Each row is a point. Each copy is the shape, with its points in the same order, turned, moved and blurred by noise. Is it also mirrored, or only turned?

Shape (6 x 2):
[[-0.47 -2.59]
 [-1.34  0.18]
 [-0.17  0.88]
 [ 0.74  0.71]
 [ 2.17 -2.55]
 [-0.42  0.12]]
Copy 1 (6 x 2):
[[-0.40 -2.11]
 [-0.48  0.76]
 [ 0.84  1.16]
 [ 1.68  0.74]
 [ 2.23 -2.80]
 [ 0.38  0.47]]
Copy 1 is: only turned
Copy 2, 6 rows:
[[-1.23 -1.76]
 [-0.60  0.89]
 [ 0.82  0.78]
 [ 1.58  0.39]
 [ 1.01 -2.99]
 [ 0.51  0.32]]
Copy 2 is: only turned
Copy 3 (6 x 2):
[[ 1.41 -2.31]
 [-0.67 -0.38]
 [-0.30  0.97]
 [ 0.69  1.35]
 [ 3.47 -1.19]
 [-0.53  0.14]]
Copy 3 is: only turned

Shape, 7 rows:
[[ 1.13  1.11  0.20]
 [ 1.60 -1.02  0.55]
 [ 1.42 -1.26 -0.70]
 [-0.01 -1.12  3.20]
 [-2.84 -0.81 -0.30]
 [ 0.46  1.18 -0.82]
 [ 0.96  0.85 -0.75]]
Copy 1:
[[ 0.32  0.92  0.67]
 [ 1.26 -1.09  1.27]
 [ 1.77 -1.29 -0.08]
 [-1.30 -2.14  2.96]
 [-1.66 -2.41 -1.36]
 [ 0.31  0.62 -0.71]
 [ 0.69  0.87 -0.26]]
Copy 1 is: only turned
Copy 2, 7 rows:
[[-0.07  1.37  1.34]
 [ 1.92  0.70  1.65]
 [ 1.74  0.48  0.94]
 [ 0.42  0.13  4.60]
 [-0.92 -2.71  1.69]
 [-0.43  0.89  0.14]
 [ 0.13  1.49  0.36]]
Copy 2 is: only turned
Copy 3, 7 rows:
[[ 0.27  0.80 -0.85]
 [ 0.18  0.34  1.47]
 [ 0.16 -0.83  1.11]
 [-1.37  2.64  2.01]
 [-3.70 -0.35 -0.89]
 [ 0.22  0.00 -1.08]
 [ 0.41 -0.34 -0.57]]
Copy 3 is: only turned
